Each point is reached from the start by the listed moves, each made once or not at all, plus a little noise. Is the number of moves made odd or even? Then give how often each move was made.

Moves:
(1): [ 28 -17  -6  56   1]
(2): [  9  72 -10  12  12]
Start: [13 15  9 41 17]
Points:
[42 -1  0 99 22] => odd (1, 0)
[16 12  9 44 19] => even (0, 0)

Moves:
(1): [ 19 -23 -31  20   3   4  10   5  21]
(2): [ 70  20 -30  -4  -2 -33  32  12 -25]
(3): [ 6  5  4  8 30  9  9  5  4]
(4): [ -6  -4   8  27   1 -17 -33 -19 -13]
(5): [ -3  12 -55   6  18  12  15  20  -8]
(6): [ 13  20  -3  39 -23  49  39  11 -39]
(7): [-29  -5   3  19 -14  -6  44 -52 -13]
(8): [ -1   2 -10  12  -2 -27  26  31   5]
Start: [-10 -17  -2 -26  29 -28  -5 -30 -30]
Points:
[ 56 -23 -63  10  15 -64  81 -65 -49] => odd (1, 1, 0, 0, 0, 0, 1, 0)
[  1 -44 -24  21  30 -41 -29 -45 -23] => even (1, 0, 0, 1, 0, 0, 0, 0)
[ 49 -25 -66  23  13 -93 107 -32 -40] => even (1, 1, 0, 0, 0, 0, 1, 1)
[-40  -4 -46  36  66 -26  29 -75 -57] => even (0, 0, 1, 1, 1, 0, 1, 0)

Moves:
(1): [ 33   6  13   6  -4  20  -2  20 -10   9   5   5   5   8   7]
(2): [ 15  26  -9  12  -5  11 -22 -14  -5   5  -1 -15 -23   7 -10]
(3): [-29   8  37  12   0  -9   4  -4  23  11  28 -10   8  16 -11]
(4): [ -1   0 -10  20  14  21  25 -29 -12  10   3  10   9  -8   3]
(5): [ 29 -13   8 -24  41  -2   6  -2  -4   7   8 -17   5  -7  -3]
(6): [-33   0  12   1  -8  61 -34 -11  -6  12  29  19  -6  12 -22]
(7): [-12  36  12 -32   5  40  36   5  12  -4 -17  -2 -16  18   3]
(8): [-21   0 -49  21  29  -9 -11  18  -1  29   2  17 -12 -24  20]
(9): [ 32   9   6   2 -23  46  17  -3  38 -11  14 -20   7 -21 -39]
(10): [ -6   3  -4 -19   2  11  23  -1  -1  44  -1   8  15  28 -27]
(11): [ 12  -7   0  -3   3 -15  11   1  -6   1  15  19 -15   2 -14]
(12): [-14  12  26  -1  15   9 -13 -11  -3  29 -17  41   7  -5  -3]
Start: [ 16   3 -24 -12  -4  -3  -3  11  -3   0  -1  -3 -13   8 -24]
Points:
[110  33  17 -66  15  83  63  28  27   3  23 -15 -31  12 -72] => odd (1, 0, 0, 0, 1, 0, 1, 0, 1, 0, 1, 0)
[  1  32 -72  20  52  25   6 -24 -30 121   0  76 -28   9 -52] => even (0, 1, 0, 1, 0, 0, 0, 1, 0, 1, 1, 1)
[ 59  54   7  16  50  65 -21  14  40  88  35   4 -11 -25 -66] => odd (1, 1, 1, 0, 1, 0, 0, 1, 1, 0, 0, 1)

Moves:
(1): [ 10   1   4 -10  -3   5  19  11  -4   3  12   0  11  12  18   0  -9   3
   7  12   8  -8  10   3]
(2): [ -5  10  -5 -16 -12   4  -3   3   8  -1  15  -9   2   0  10  -1   4  -7
  -2   9   3   9 -12   1]
(3): [  2  17  28   3  -3  -6  -7   1   9  -5   7   0 -13  -5  -1   0   8  -4
  10   1  -3   7  -6   7]
(4): [  2   0   2  14 -14   4   3   6   3  -9  -2  -4   3  -3   9 -16   1 -10
  -6  10   4  -2 -15   1]
(5): [ -2   5 -10  24  17  24 -15  -2  -4 -14  -3   3  -8  -1  -4  10  -8  10
   7  -5  16   0   2   8]
(6): [ -4  -5  15  -4 -24  13  -6 -10  25   4  -7 -10   8   0  -7   5  -3  12
  17 -16  25   7  -5 -17]
(7): [ -4   6  -1 -10   7  -1   7  -8  -6  16 -13  -6  -7   4 -10  12   7 -14
   0   8  13 -10  -4   8]
(8): [ 10 -18  12 -20  12  -8  -4  27 -20   1  -6  -5  17   2 -14 -11 -14 -12
  10  -5  13   0   2  -4]
(9): [  1  -4  -3 -12   2   7  16  13  20  -6  11  16   2 -10   1  -2   6   7
 -14   4   7   4  -8  17]
(10): [ 17   4  -4  12 -13   7  -6  -3  10  15  10  -9   4  -6  -2 -10   8  -4
   0   2  12  21   3  24]
(11): [-12  -7   2   0   4   6   9 -11  -4  -7  17 -18   2   7  -7  -5  -3   2
  -3  10  12  -3  -6   7]
(12): [-29  19  11  -3 -18   8  -2 -18 -11   4   6  43  12  17  -8   9   1 -14
  -2 -21  -7   3   1   0]
(13): [ -8  19  -1  -4   7 -10  10  -9  -1  -8  -4  10  22   4  -4 -16  -5   7
 -11   6   1  -6  11   6]
(14): [  5   7   0  -1   4  15   6   4   1  -3  -7 -22 -11  23  -6   0   1   5
 -18   4  -3  -1  -1   3]
(15): [-27   4  25  -6  12   6  -2   7  -2  32  -5  12  -2   2  18   4   3  -9
 -10  17 -14  10   7  -5]
(16): [ -6  -4   2  -9   4 -15  13  21   6  -4  -4 -30  10  11  -7  27  -8 -13
   6 -10  11  -9  17   1]
(17): [  6 -10   5  -1  10  -8 -15   5  -6  -1  -2   6  -1  15 -11   6  34   6
  -9  23  12  -1  11  -2]
(18): [ -9   1   1  11 -25  -6  -7  20 -10   8   9   0   8  -7  -6  27  -4  18
   8  -2 -23   2  -6 -18]
(19): [ -1   0   7  -1  -6   2  -4  -5  21  -1  -1 -15   8   9   0  21  -6   3
  13  14  -1  11 -16   6]
(20): [  9  -4  -4  -9  -5 -11   4   7   3   5  -1   6 -19   5  -3  -5 -14   1
 -23  27   5   3   9   5]
(21): [-16  -8  -8   6  -3 -31  27  20  -2 -15   5   7  -5   3  14  -8 -12  34
   0 -17   4  22 -18 -28]
(22): [ 10  -5   6  -9  -2   0  12   4  -6 -11  11  -6  18 -16   7  17   2  -7
  -6  12   2  21  -7 -28]
(23): [-15   2 -13  -4  -6  13  16  -5   2 -14   3   3  -4   1 -11 -19   6   1
  18   4  -2   4   8  11]
(24): [ -7  -7  18 -13  -3 -10   6  -6 -26  -9 -15  -8   3 -11  22  -3  -3   0
   0   5  -1   4  16  18]
Start: [  2 -26   7 -11  -7 -17  28  -8   9  -6 -16  10  17  -6  -6 -16 -10  10
  10 -11 -19  -4 -19   2]
Points:
[-55 -11  69 -22  38 -47  60  -7 -39 -29 -19   9  25  -6  19   2  13  35
 -13  49  23  40 -14  -9] => even (0, 0, 1, 0, 1, 0, 1, 0, 0, 0, 1, 0, 1, 0, 1, 0, 1, 0, 0, 0, 1, 1, 0, 1)
[ -28   -8   25  -45 -118   26   59  -17   45   -3   58   -4   65   14
  -16   22  -27   19   37   39   13   65  -41   -4] => odd (1, 1, 0, 0, 0, 1, 0, 0, 0, 1, 1, 1, 0, 0, 0, 0, 0, 1, 1, 1, 0, 1, 1, 0)
[ -4 -25  36 -12 -52 -68  52  39  24 -25  15   1  14 -17   7  36 -36  56
  11  24 -35  62 -64 -53] => even (0, 0, 1, 0, 0, 0, 0, 0, 0, 0, 0, 0, 0, 0, 0, 0, 0, 1, 1, 1, 1, 1, 0, 0)
[ 12 -32  74 -72 -67 -24  55  54  46 -35  43 -17  84   5 -14   5 -13  31
   0  95  45  41 -60 -14] => even (1, 1, 1, 1, 0, 1, 0, 1, 1, 0, 1, 0, 1, 0, 0, 0, 1, 1, 1, 1, 0, 1, 0, 0)
[ -1 -42  50 -12   3  -8   8  75   0  32  -6 -29  64  31 -14  58 -11  11
  42  36  14  24  10  15] => odd (1, 0, 0, 0, 1, 0, 0, 1, 0, 1, 0, 0, 0, 0, 1, 1, 1, 1, 1, 0, 0, 0, 0, 0)
[-72  26  72 -35  -2  -7  39   7   1  -3 -21 -74  31  30  -1  61 -23   8
  10  45  -8  11 -17  43] => even (0, 1, 1, 0, 1, 0, 1, 0, 0, 0, 1, 0, 1, 1, 1, 1, 0, 1, 1, 0, 0, 0, 0, 1)
[ -4 -19  47 -93  -8 -34 121  37 -15 -55  29 -31  56  14   0 -55  20  29
 -12  67  60  60 -22  45] => odd (1, 1, 1, 0, 0, 0, 1, 1, 1, 1, 1, 0, 1, 1, 0, 0, 1, 0, 0, 0, 1, 1, 1, 1)
[-52 -31   5 -33 -36  23  39  11  61 -27   9 -50  37  23 -57  66  15  35
  50  28  54  12 -39  24] => odd (0, 1, 0, 0, 1, 1, 1, 0, 1, 0, 1, 0, 0, 0, 0, 1, 1, 1, 1, 0, 0, 0, 1, 0)

Moves:
(1): [-11  21  12 -18   3  -5   0 -15   2  17   8   1   5  19 -20 -17   4 -24
   7  22 -12  -7  -1  -5  14 -16  21]
(2): [-23 -11  16 -11  29 -26 -26 -26  21   6  16  13 -10   9 -33 -29   3 -23
  -8   1 -13   6   5 -10  -7  -2   9]
(3): [-23   4  -7  12  12   1 -10  13   4  10  -6 -23  -1  24 -14 -14 -10   2
  -9   5  18  18   4 -19   2  14  -9]
(4): [ -5  -5  15 -13  20 -13 -23  -7 -15   9  -8  14   4 -15  -4  -4   9 -18
  -7  -4  -7 -23  -6 -14  15 -23   5]
(5): [ -4 -18   5  11  -7  -6  18  23 -14 -10  -1   7   1  -1  16 -14  -8   1
 -26 -11   7   4  12  -2   9  -8   9]
(6): [ 13  13 -11  -2  26   3  -4  -6 -43  14  12   8 -14 -13  18   3  -6 -46
   4 -39  12 -18 -17   9 -13 -22  -3]
(7): [-23  17 -14  10 -15   3  -8   9   0  11 -13  -1  17  -6  -7 -14  -9   6
 -20  36 -11  15 -28  18   2 -18  10]
(8): [  7 -14   1  18  14 -18  -5  -1 -10 -13  17 -12  11   9  -9  -7   5  -5
   9  -6 -14 -10  -5   5   5  -9  -7]
(9): [-39 -25   3 -26  12  10 -30   4   5  21   3  25 -30  -2  -3 -15 -12 -12
 -27  35 -15 -35  13   4   6   9  12]
(10): [  6 -12 -12  17   9   2 -16  10  14 -16 -15  -6 -10  13 -12   9  -4  -7
  19 -14  17   2 -14 -19   7   3  18]
(11): [ -4  -6   6  -5   8   0  -1   5  -3  -5  11  12  -3  -9   1 -15  -1  16
   2 -23   5 -12  -2   0  -2 -11 -14]
(12): [-16   9 -23 -22 -20  -2  14  17  19 -11 -10  13  -1  22  11  10  24  10
 -19   4  14  13   9  -1 -10  11   1]
(13): [ -5 -15  39   9   2   6   9 -13   0 -41   3   2  21 -11  -1 -33  21  -3
   0  13   7 -17   2  19 -12  -4 -23]
(14): [  8  13  -2 -43  16  -1 -17 -18   5 -28  16  20   4 -10  -1 -10 -12 -25
  18  -8   6 -16  30  18  18   2  19]
(15): [ 18  -4  14  12   1  -4  -1  21  20  -7 -10  10  22  11 -11  17 -12  -6
  -6   4   8   7 -17  15   3  -7  -2]
(16): [ 21  16 -10  12 -14  19  -7  28 -17   0  28  13 -11  -9  34 -17 -26  -8
 -19   3  17 -13   2 -13 -23   3  -7]
(17): [-23 -18  17   5 -31  -7   8 -16 -37   0  -2 -15   1 -18 -21  -6 -19 -24
 -22   6  -8   0 -25 -25  -4  -7 -15]
(18): [-34 -14  -3  -5  19  -5   4  32   1   8  -4   8  27  -3  -2  10  14  -1
  14  -5  12 -29   8  -5  -8  21  26]
(19): [  9   9  15 -16  -8  -5 -23 -22  37 -12  12 -14   3  13  11 -11 -20  -5
  15  17   7  17 -20  18  22  -1  20]
(20): [ -5  -9 -21  14 -13   4  -4  13 -17  -2  -5  24   6   1  20 -12 -17 -10
   5 -18  13  -6   9   1   1  13 -19]
(21): [  0   7   1  15  16   0 -16  -6   0  -4  19  34  -8  10  -4  -1  18   4
 -28  25   1  16 -31  13  11   8   5]
(22): [  3  10   4  15  -4  -9   2  -3 -12   4 -10 -10  -7   5  -5  15   0   7
  -2   6  -4 -13   3   9  -4   5   4]
(23): [ 17  14 -19   5   0 -10  45   2 -33  16 -14  -1 -16 -17  33  18 -32  -1
 -18  15  37 -15 -10 -10 -10 -20   6]
(24): [ -3   2   0 -22  -1   5  -6  18 -13  -3 -26  19  -9   8   9 -19 -14  -2
  10 -32 -14  12   1 -17 -10  14 -21]
Start: [ 21  10  40 -14 -20   9   4  -6  13  -9 -11  -7 -14  -7 -37 -29   6  -1
  22 -25 -16   5  46 -13 -38 -20  -1]
Points:
[ -62   -2   40  -47  -34  -17  -51   20  -43  -12  -25   16  -54   39
  -48 -111  -53  -83  -34  -27  -32  -27  -31  -21  -10  -72   34] => odd (1, 0, 0, 0, 1, 1, 1, 1, 1, 1, 1, 1, 0, 0, 0, 0, 1, 0, 1, 0, 0, 1, 0, 1)
[ -90    5   36  -33   52  -14  -61   11   77  -74    0   49   24   45
 -102 -106   50  -35   -5   34   34   11   32   -1  -38   13   57] => odd (0, 1, 1, 0, 0, 0, 1, 0, 0, 1, 0, 1, 1, 1, 0, 0, 0, 1, 0, 0, 1, 0, 0, 0)
[  70   24   -1   31  -38    4  -27   76   -9  -40  -28   38    0    7
   30  -79 -121  -20   24  -44   53    7  -40  -12  -44  -52  -17] => even (0, 0, 0, 0, 0, 0, 1, 1, 0, 1, 1, 0, 0, 0, 1, 1, 0, 0, 1, 1, 0, 0, 1, 1)
[  5  31  61  -9  -6 -23 -43  69  48 -28  -2  63  11  61 -23 -35   5 -42
 -32  22  52 -22  -9 -13   1 -25 100] => odd (1, 0, 0, 1, 1, 0, 0, 0, 0, 1, 0, 1, 0, 0, 1, 1, 0, 1, 1, 0, 1, 1, 0, 0)

Moves:
(1): [ 17  10  12   0  -9   3   6   2  -6  21  -6  11  -5 -21  20   7  12   4
  -4   6  33  -8 -12   6]
(2): [-15  -2   4  -1  -2  -9  -6  -4  -4  -6  -2  14   9   7   8  -5   0  12
 -11  -5 -18  -2  -7   6]
(3): [ 25  30 -17  -5   9  -8 -15  18  -4   1  17   1  -1  -2   4  14   3  24
   6 -16 -11   1  -1   9]
(4): [ -7   1   5  -2 -20   1  -1   4  11   3  -3 -12   4   5 -10  -9 -21   4
  -6 -14 -17  12  15   2]
(5): [-16   0  -7   1   7  -2  10  -8   7  -2 -13  10   0  -8   0  -9  10  -5
  -3   6 -10   7  13  -3]
(6): [ -7  -2   5  -2   5  -5   0 -12  -1  -1  -8  24 -26  -4  22   9   1  -4
  -4  -7  -3   6  -2  21]
(7): [-15  -1  -7 -12  10  -5  -9 -14  16   1 -25   2 -18   1 -10 -13   2  -3
 -17 -18  -3 -13   1   4]
(8): [ 17  13 -15  -8  -5  15  20  -6 -17 -24 -14   1  -3  -7  15  -4 -14  -1
   2  13  -3  22   8  16]
(9): [  8 -12   0 -14 -11   2 -11 -13  -1   6   5   6  -3  -3   9   9   5  12
   6   5   5  -9  10 -13]
(10): [-10  -3  -8   0  12  19  -2 -10 -14  -3   3   1  11 -13  15   4  -2 -19
  -2  -4 -16  -1  -6   4]
(11): [ -3 -10   7  11  17   5   7  20  20  -4  23   7 -10  -4  11   5   4  13
   2 -33  15   5   0   0]
(12): [  1   0  -4  -6   2   8 -12 -10  -2  -1   8  11   5   3   7   1 -11   3
 -15  -7  -1   4  -4  -3]
(13): [ 14 -21 -19 -20  -8   8   0  -7   8   5  -5   7   6  11 -19  12 -17  16
  13 -16  -7 -16  -7  -7]
(14): [-12 -28   6  -6  13   9  -2  20 -14  -7   6  12  -3  22  20   9 -12  -7
 -12  10   3  -1  -6  -9]
(15): [  8 -33  -8  12  -6  18 -19  -6  14  -1   3  -4 -11  -6   5  27  16   5
   2 -10   9 -10  10 -13]
(16): [ -2 -22  16   1  15 -15   5  -8   3  -7   5  13 -12   8  22   6   4  -3
 -18   9 -11   4  -4  -9]
(17): [ -3 -16  -4 -19   4  19   7 -11   8  -4 -11   1 -19  -5  14  11   6  -7
 -11   3  13  13   8   9]
(18): [  2  -5  14 -19  -1 -16 -14  -3  10 -16  10   9 -33  -4 -22   0   8  18
 -11  -4 -15  -4  13 -12]
(19): [-10   0   9   1   3  -6   5  -4   1   3  -6  -2  10 -12   6   0  -3  -8
 -20 -15  20   3   2   1]
(20): [-13   6  39  29 -19  -9 -12  -5   7   8   4   7   3  20  -8  -4  20 -18
   3   2 -34 -13  17   0]
(21): [  4  -2   9  -9   2  11  -5  -3  -8   5 -14   3 -11   9   1  16  -1  -1
  10  -2   3   4 -14   0]
(22): [  5   9   0  -2  -9  -1   4   7  -4  -5  17  -3   2   5   5   1  -2  -2
  -7 -19   5  11  -1  -4]
(23): [-14  31   0  -4  -3   4   4  -2  -9  -7  -6  -2   1   2  10   1 -15  -9
  -4  11  -7  -3  -6  10]
(24): [-17  14  -6   4  17  -2   0  -5 -12  12  -3   5   0   8  -7  -5  -4   1
  -5 -12  -7 -10  -6   4]
Start: [  3  10 -10  11  -2 -21   2   3   6   7 -11  -6  -3  16 -10  15  18  28
  10   6   7   0   6   3]
Points:
[ -39 -120   16  -11    8   -4  -24  -28   64  -13   -3   67  -58   64
   51   64   51   42  -43  -60  -26  -28   40  -35] => even (0, 1, 0, 0, 1, 0, 1, 0, 1, 0, 1, 0, 1, 1, 1, 1, 1, 0, 0, 1, 0, 1, 0, 0)
[-16 -41  27  28  18 -16 -54  -2   5  -2   2  62 -25  70  48  69  48  41
 -26  -8 -63  -6  11 -18] => odd (0, 1, 1, 0, 1, 0, 0, 0, 0, 0, 0, 1, 0, 1, 1, 1, 0, 0, 0, 1, 1, 0, 0, 0)
[-16  58  -9  -3  -3  -4 -39 -55 -18 -24   5  55 -47  -2  47  58  30  25
 -39 -52 -62   4  54  20] => even (0, 0, 1, 0, 1, 1, 0, 1, 1, 1, 0, 1, 0, 0, 1, 0, 0, 1, 1, 1, 0, 1, 1, 1)
[-39 -39 -10 -26  10  28  12 -64  35 -22 -62  67 -82 -32 121  55  25  26
 -57 -32  -6  25  35  46] => even (1, 1, 0, 1, 1, 1, 1, 1, 1, 1, 1, 0, 0, 0, 1, 1, 1, 0, 0, 0, 0, 0, 1, 0)

Moves:
(1): [ 13   9 -37   2  20 -10   4  20  24 -17 -11   6  14  -6 -13   0  10  14
  10 -12  12  -1  -2  -9  -8]
(2): [  1  -8   7  -4  -4   4   2 -20  21  16 -11  10   3 -18   3  -1 -18  13
 -11  10   0  31  -2  -8   3]
(3): [-11   7   0  -4  12   9   5  20 -14  -7 -11  19 -18 -20  -4   3 -12  16
  -1   3 -13  13  -3   1  -3]
(4): [ -3  17  -4  21  -2  -9  11   4 -26   6  10  -8   0   1 -26   1 -17   5
  -2  -7 -19  -8  -1   6 -26]
(5): [ 12  -9 -21   3  -8   6  -6   5   8  -9  22 -11  -3  -8 -14   8 -13  13
  -7  11   3  10  10   2   1]
(6): [  5 -13  -2 -14 -15 -11   2  15  -9  -4  -4   0 -19  -3  10  -9  19   8
  14  -8  14   0  -1  -7  -4]
(7): [  0  11  16 -10  -1  -4 -19  -5  -8   4  18  -8   5  12  -4  13  -3  15
  -5  15  -1  17   4  -1 -14]
(8): [  8  -5   7   8   8 -10  13  15   1  -4  -8  11 -18  -6   2  14  15 -25
   6 -10   4  -6  -6  -7   7]
(9): [  4 -22   2  15  -5   0  -6   3   4 -10   8   6   1 -13  20   6   5  -7
   1  19  12  15   6  15  -5]
(10): [  1 -18   7   2  11  -8  -4   9  -1  -1 -17   6   9  -7  14  16   1  -5
  24 -13 -18 -22   7  -5  -8]
(11): [  9  -1 -21 -17   9 -11   9  13 -13  20   4   1   5   7 -29  -1  32  -1
 -10 -19  -5 -19   5   4   4]
(12): [-10   6  -8   3  -6  -3  -5  11   8  -3  -2  -8  -5  -5 -19   5  -8  -4
 -10   6 -19  -7  -8  12  -6]
(13): [-12   4   1  -3 -11   4   4  -2  -3   0  15   7  11 -11   2   8  14 -15
  -7   1 -18  -5   8 -12  -9]
(14): [  1  -3 -14   1 -11   8  -6 -13  -4  11   3   2  -3  14 -14  14  -4  -6
  -4  17 -10  -9  -1  15 -15]
(15): [  7   6   8  -5   0  12   6  -3  11 -11  14   3  11   5   8  -2  -2  11
   6 -19  22   6  14  10   9]
(16): [ 22   1  -4   0  22  14  23  11  16  -7  -8  -7  -8 -10   9   4   5  13
  13   9  -5  -9 -14  13  11]
(17): [ 18  13  13  -4   0   0   2  -5   2  -4  -7   1  11   5   0  -5   5  -4
  14  -2   8 -11  24  -3   4]
(18): [ -5   1  -6  -2  16 -10  13  -6   1   0 -14 -22  12   9  -2  -4 -18   3
 -13 -10  -4  22   8  -1 -12]
(19): [-18  -5  -2   8  -5  -3  -5 -19  10   2   6  -8  -4  20   0 -15   5   7
  -6   3  -9   4  16   0   0]
(20): [  8   8   6   9   7 -17   4 -23   2  -4  -7   1 -10  -1   6  -5   7  -6
   3  -4  20 -26   1   2   8]
(21): [ -8 -22  28  -3 -28  -1  -3 -17 -12 -17  -1   5  13   0 -17   3  -6   4
  10   9 -12  -3  -2  11   3]
(22): [ -5  12 -13   6  14  -1   9   0   1   4  -8  -4  -5   2  -8   5   2   1
  14   6  12   0   9   7   4]
(23): [-17 -13 -11 -25  24  11   3  11   6  -5  12  16  -3  -7  -2  -8  -6  -8
  27   4 -15   3 -41  11 -12]
(24): [ 11  -2   6   5   2  26 -19   5  -2  -4   8 -28 -11   4 -28   4  16  -4
   2  -9 -19  13  -9   5 -21]
Start: [ 18  -3  25 -16 -21   2  -1  -6  12 -12  -5  -7 -14  11 -16 -10 -11   1
  -1 -10 -15   4   0 -18   8]
Points:
[ 43 -18   5 -45  -2  30   4  33 -19  -8  13 -37 -39   3 -56  28  40  24
 -12   5 -65  41   2  13 -63] => even (0, 0, 1, 0, 0, 1, 1, 0, 1, 0, 1, 0, 1, 1, 0, 1, 0, 1, 0, 0, 0, 0, 0, 1)
[ 21 -40 -39 -41  -6  13  17  22  38 -57  52  20  30 -20 -68   9  24  14
  43 -10  -2   8   4  22  -6] => odd (1, 0, 0, 0, 1, 0, 0, 0, 1, 0, 1, 0, 1, 0, 1, 0, 0, 0, 0, 0, 1, 1, 1, 0)
[  5 -20  48 -30  25  10 -18 -31   6 -50  -2 -39 -19  21 -77   4 -33  32
  60   0 -61  24  23  11 -43] => even (0, 0, 1, 0, 1, 0, 1, 0, 0, 1, 0, 0, 0, 0, 0, 0, 1, 1, 1, 1, 1, 1, 1, 1)
[ 32  27   4  14   5  37  51  -4  37  -3  -3 -48 -26  -7 -90  37 -29  -7
  -6 -17 -74  31  -4  24 -46] => odd (0, 1, 0, 1, 0, 0, 0, 1, 0, 0, 0, 1, 1, 1, 1, 1, 0, 1, 0, 0, 0, 1, 0, 1)
[ 47 -81  10 -48   2  11  24 -12  57 -32  -6 -34 -43   2 -90  18  11  14
  44 -35 -69  -7 -24  39 -24] => even (0, 1, 0, 0, 1, 1, 0, 1, 0, 1, 1, 1, 0, 1, 1, 1, 0, 1, 1, 1, 1, 0, 1, 1)
[  75  -18  -40  -48   -8   -4   53   59   26  -55   20    6  -19   -5
 -121   13   18   21   66  -31  -39  -51  -25   42  -26] => odd (1, 0, 0, 1, 1, 1, 0, 1, 0, 0, 1, 1, 0, 1, 1, 1, 1, 0, 0, 0, 1, 0, 1, 0)
[ -2  13 -29 -50  23 -22  36  28 -10 -18  38 -33 -50  -6 -89 -11  -7  47
  -7  -7 -90   0 -14  13 -55] => odd (0, 0, 1, 1, 1, 1, 1, 0, 0, 0, 1, 1, 1, 0, 0, 1, 0, 1, 1, 1, 0, 0, 1, 0)
[ 71   8  50  -7  25  38  37  22  37 -41 -19 -16 -12  -7 -16  33  45 -28
  69 -48 -30 -30  31 -12   3] => even (0, 0, 0, 0, 0, 0, 0, 1, 0, 1, 0, 0, 1, 0, 1, 1, 1, 0, 0, 0, 0, 1, 0, 1)
